Each point is reached from the start by the listed moves, each made 0, 1 or 2 times, or once backwards (-1), plus a little noise. Say if it took an odd or an even number of moves. Then give how often each move was made.

Moves:
(1): [ 17  29 -36  -4 -33]
(2): [-47  43  18 -19 -22]
Start: [  9  22   0 -17  -6]
Points:
[  9  16   2 -14  -8] -> even (0, 0)
[-37  64  20 -36 -29] -> odd (0, 1)
[-106   83   78  -45  -19] -> odd (-1, 2)

Moves:
(1): [ 26  12 -20 -23  23]
(2): [ 7 17  6  3 -6]
(3): [ 10 -21  35 -22  -5]
(4): [ 21 -17   5  30  11]
Start: [10 -4 -1 11 10]
Points:
[ 57  18 -14 101  23] -> odd (0, 2, -1, 2)
[ 19  14 -61   7  45] -> odd (1, -1, -1, 0)
[ 23 -13   2 121   8] -> odd (-1, 1, -1, 2)

Moves:
(1): [ 35 -20   3  10 -11  -7  14]
(2): [ 9 21 24  9  3 -5 17]
(3): [ -7 -10  19  -8   2 -27  -9]
(4): [-10  -7 -10  10   3 -14  19]
(5): [ 16  10 -18  -1  23   3 -14]
(6): [ -2 -14   3   0  21  22 -14]
Start: [-33 -12   7   5  -9  -2   6]
Points:
[-121  -59    2   -2    4  -27    5] -> odd (-1, -1, 1, 2, -1, 1)
[-23  42  66 -12  77 -15 -56] -> odd (-1, 2, 2, -1, 2, 1)
[ 23   1  31  14 -12 -60  28] -> odd (1, 1, 1, 0, 1, -1)
[-23  -3  51  -5  19 -60  -9] -> even (0, 1, 2, 0, 1, 0)
[-42 -13  97 -13 -30 -51   0] -> odd (0, 1, 2, -1, -1, 0)

Moves:
(1): [  8  -9 -22   6   0  13  14 -17 -17  11   7]
(2): [ 23  18 -12  -2   2   3 -12  -6  -6  -7  -7]
(3): [  5  15  29   7   1   8   5   1  -2 -14  17]
(4): [-10  15  -8  17  25   4  -8 -17   6   8  -8]
(5): [ -9  15 -11  -3  18 -14   6  16 -12  -5  10]
(6): [-29   2 -10  14 -14  18   2  11  -7 -13  -1]
(7): [ -9   2  -7   4 -23 -17   9 -12   5  -7   6]
(8): [ 15 -11   5  20   4  -6  -8   7   4 -13  -5]
(9): [  2   4 -10  -1   4  15   9  10  36  -4  23]
Start: [-9 11 17 22  8 -7 -2 13  5 -7  4]
Points:
[ 31 104  33  23   6 -26  -3 -53   9 -29  34] -> odd (0, 2, 2, 1, 0, -1, 2, -1, 0)
[-107   76  -27   63   12    6   33    7  -80  -26   26] -> even (1, 0, 1, 1, 2, 2, 1, -1, -1)
[ 28  51   7  86  30 -46 -14 -82 -24  -8 -11] -> even (1, 1, 1, 2, 0, -1, 2, 1, -1)
[ -7 -12 -16  21 -17 -56  10  41  -1 -24   7] -> odd (0, 0, -1, -1, 1, 0, 1, 1, 0)
[ 31 121  43  34  89  35 -27  53  66 -56  65] -> even (-1, 2, 2, 1, 1, 0, -1, 0, 2)
[  2  24  25  23 -41 -89 -13  32 -26 -59  -6] -> even (-1, 1, 0, -1, 1, 0, 2, 1, -1)

Moves:
(1): [ 17  -3  -2  -2 -19  -2  -1  -6  27  -8  -5  -6]
(2): [ -3  26   6   4  -5  16   2 -11  19   8  -1  25]
(3): [  3 -16  20  -6   7  10  13   4   3  13   3  -4]
(4): [  2  -3  -1   6 -21 -11 -10  -7   1 -11  15   0]
(5): [ 10  -9  12  10  -4 -17  -9   5   3 -25 -22   7]
(6): [ 0  8  4  9 -7 16 -2 -8 -6  2  1 -7]
(7): [ -3  14   4  21  -1  -8  24 -20  -9   7  -8  -3]
(8): [ 17   0   8  -2   5   0  14   8   5  -9  14 -11]
(9): [-10   4 -10  17  -1   6   5  16  18  -5   3  11]
(10): [-10   7  -8  15  20  -8 -29   8   3  28  23 -18]
(11): [-12 -14 -17 -10  20  25   4 -29   3 -11  14   1]
Start: [ 16  -2  -9   8   7  -1  -5   7   2 -12   3  13]
Points:
[-18  62 -21  87  -9  15  78  19 -52   3 -31   9] -> odd (-1, -1, -1, -1, -1, 2, 2, 0, 2, -1, -1)
[ 63  21  15  56  -3 -19 -16 -41 121 -15  82   4] -> odd (2, 2, 1, 2, 1, -1, 1, 2, 0, 2, 1)
[ 96 -15  90  46 -58 -28   9 -11  27 -25 -70 -21] -> odd (2, 0, 2, 0, 2, 2, 1, 0, -1, 0, -1)
[ -5 -71 -51 -38  33  57 -61 -59   1  14  81 -48] -> even (1, -1, 1, 1, -1, 1, -1, -1, -1, 1, 2)
[  40   14  -14   22 -103  -48   -3  -43  -38  -33  -13  -15] -> even (1, -1, -1, 2, -1, 1, 1, -1, -1, -1, -1)
[-24  88 -15 101 -23  43  68 -34  -6 -28 -25  67] -> even (-1, 1, -1, 0, 0, 2, 2, 0, 2, -1, 0)
[  47  -60   24    1    3   38   16   21   37 -106  -21   38] -> odd (0, 0, 1, 0, 2, 1, -1, 1, 1, -1, 1)

Moves:
(1): [ 1  8  2 14  2 -1 -7 -1  9  8  2 -4 -5 -3  5 -9  6]
(2): [ 14  -4   1  -4  -3   0  -2 -21  -1   2  10 -12  -2   5   9  -8   1]
(3): [-19 -19  17  12   1  21   3 -11  10   0  -2   1   5   7  16  13 -11]
(4): [  7   5  -4  -4   0  -3  -8  -2  11  -1  -7   6 -13  -1   8 -11   4]
(5): [ -4 -16 -28  15  25   1  11 -19  10   2  -1 -10  -5  -6   4  -5  -4]
(6): [  2 -12 -12  12  13   2  -1   0   7   4   0 -22 -17  -6  10  16   0]
(7): [-5  2  2 10 -4  9 -2 -5 -2 -2  1 -1 -6  5 -3 -2  0]
(8): [ -1  -9  -5   9  -4  -5   7  27  -1   1 -11   2  26 -18  -4  -1   6]
(9): [ 15   9  -7  -7 -11  -8  -7   7 -14   4  14 -12  18  -5   2  -6 -13]
(10): [  0   3  -1   2  -5 -10   2  10  12  -2  -2   5  -4 -13  14  12   4]
(11): [ -8   4  -4   6  -2   9  15   1  -1  13  -8  24  -4 -11  -8  -8   4]
(12): [  8  -7   3  -3  -3  -4   8  11  -6  -3   9  -4   5   4  -1  12 -11]
(13): [ -2 -17  -7   2   5   0   7 -16  -1   7  -1   8  -6   3   1  14  -8]
(14): [-12  -4   1   7   8   9  -6   0   6  -9  -7  -6   7  18  13   2  16]
Start: [-17  13  -3   1  24   4 -14  -1  -3   5 -11   0  -1 -15  -7 -16   6]
Points:
[  8  22 -85  17  65 -25  19  22   2  12  13 -33 -32 -50  -5  -5 -16] -> even (0, -1, -1, 0, 2, 1, 0, -1, 1, 1, 1, 2, -1, 0)
[ -15  -34  -35   87   73   64  -40  -79   34    9   28 -121   13   30
   89  -53   -5] -> even (2, 2, 2, 1, 2, 1, 1, 0, 2, -1, 0, 1, -1, 2)
[ -7 -31 -79  89  43  12   8 -15  50  41 -23 -19 -15 -98  39 -46  -6] -> even (1, 1, 1, 2, 2, 1, 2, 2, 1, 1, 1, 0, 0, -1)
[ 13 -12 -28  36  23 -13  -7  53  42   3 -34 -28 -34 -80  25  -6  25] -> odd (0, 1, 0, 2, 0, 2, 1, 2, -1, 1, 0, 1, -1, -1)

Moves:
(1): [  0   9  -3   1  -2  -2   8 -13   2  -2  -9   5  -8  13  -4  -2  12 -14
  15  -7 -10  -4   7]
(2): [  9  12  -5   0   6 -25 -15 -10  -3 -22   5 -10   5  11   5   1   2   7
  -7  11  13  -1  -8]
(3): [  4  -3  -4   2  -2   5  -5  -5   6 -12  17  -1  14   6  -4   9  13  -2
  -1  -3  18  -9   7]
(4): [  2 -14  -4   0   5   2   1   6   9 -12   8 -15  -1  13  -8  17  -6   1
  -7 -10  -6   5 -12]
(5): [ 12  -6  -8  -6   8 -13   1  17  -9  -3  -1  -6   5   9   1   6  -5  -8
  -5 -10   1  -8   2]
(6): [  5   1  -1 -14  -1  -2   5   8 -25   6   0   7  -7   8  -2   9 -19   4
   0  -9   2   8  -4]
(7): [ -3  -5  -7  -2   2  11   4  -1   4   3  10  -4   4   1   0   0   6   5
  -3   4  -8  17 -12]
(8): [ -3   7   2   0   1  -4   2   4  -6  12  -8  -6  -8 -11   6  -8  -9   7
  -9  -4  11   4   2]
(9): [  2  -4  -7   6 -15   8   9   5  -8   2  -1 -10  -4  -2   8  12  -4  12
   0  -6  -5  10  10]
(10): [ -4  12  10  20   3  -4   3  -3  -5   2   0  -7   0   8  11 -10   1  10
   6   0  10   4   7]
(11): [ 10   1  -5  13  -2   5  -4   5  -3  -5   6   1   0  10 -19   1   3  -4
  -6   2  10   8 -11]
(12): [  2   0   7   2   7  -2  -2  -1  -6  29  -5  -5   0  -9  -2  10   0 -28
 -10  -2  -6  -4   1]
(13): [  0   0   4   9  -5  -6  17  -6  -2  -7   0   0  -8  -4  14   6   3 -14
  -8  14   2   3   6]
(14): [ -4   5  12  -2  -8  -2   1   2  -7 -16 -10  -8 -18   2 -13 -12   0 -16
  17  -5 -15  18  22]
(15): [  2   4   3  -2  -1  -9  -7  -4   4 -10  19   7  -1   4   8   3   8  14
   7   5  -4   1  -5]
(16): [ 27  15  -2 -14   8   5   4   2   1  -5 -10  -4  -2   4  15  16  -6   0
   6  11 -13  10  -4]
(17): [ 11   4  -9  -3   8   2  -6 -10   3  -8   3  -4  -3  11 -12 -25 -14   4
  -4   4 -11  -4  -9]
(18): [-6  8  2  3 -6  2  2 11  0  4  8 -2  7  7 -7  3  1 -3 -4 -2  3 -1  7]
(19): [ -3  21  10  -5  14   0   3   5 -28   6   3  -5   2 -11 -19   6   7  -1
  -1  -8  -3  -6   4]
(20): [ -7  -6  -8  -3   7  -8  -4  -6  10   7   2  12  -2   4  -3   0 -13   3
  -4   0  -2   2   3]
Start: [  3   2   0   9  -1 -12 -23   6  26  -8  -3  -2   6  -3  22  21 -10   4
 -11  -9 -13   3   5]
Points:
[ 39  44 -15 -26  15  11 -14  56 -52 -14  46   5  36  11 -64  91  26 -35
 -17 -32   3  44  22] -> odd (0, 0, 2, -1, 1, 1, 2, 0, 0, -1, 2, 0, 0, 1, 0, 1, -1, 1, 2, 1)
[ 16  57   4   4  70 -80 -79 -42  18 -24 -19 -75 -16  10   0 -49 -51  24
 -31 -15 -26   4   4] -> even (0, 2, 0, 1, 0, -1, 0, 2, 0, 1, -1, 1, -1, 1, 0, 0, 2, -1, 1, 1)
[-10  44  11  15 -10 -40   4 -20  -9  -5 -30   4 -24 -51 110  44 -42  90
   0  33 -19  52  43] -> odd (-1, 1, -1, -1, -1, 0, 0, 0, 2, 1, -1, -1, 1, 0, 0, 1, -1, -1, 1, 2)
[-18  54 -30  49   0 -45  41  37 -63 -12  15 -73  -2  24   3   4 -24  26
 -65 -40  10  32  54] -> even (1, 1, 0, 0, 2, 0, 2, 2, 2, 1, 0, -1, 2, 0, -1, -1, 1, 2, 2, 1)
[ 44 -51 -59  14 -31  42  -2  11  99 -59 -29 -37 -37  19  22  92 -43  32
 -19   0 -50 121 -12] -> odd (0, 0, 0, 2, -1, -1, 1, 1, 2, -1, 2, -1, 0, 1, -1, 2, -1, -1, -1, 2)
[ -8   2 -11  60  64   0  14   4 -27  66  81 -18  34  43 -55  44 -30 -50
 -88 -30 -18   1 -13] -> even (0, -1, 1, 1, 1, 1, 2, -1, 0, 2, 1, 2, 2, -1, 0, -1, 2, 1, 2, 2)
[ 63 -22  -1  -3 -13 -47  14  65 -16 -12  12  26 -35  56   7  81 -35 -90
 -30 -24 -32   7 -26] -> odd (1, -1, -1, 1, 2, 2, -1, 0, -1, -1, 2, 1, 2, 0, 2, 0, 0, 1, -1, -1)
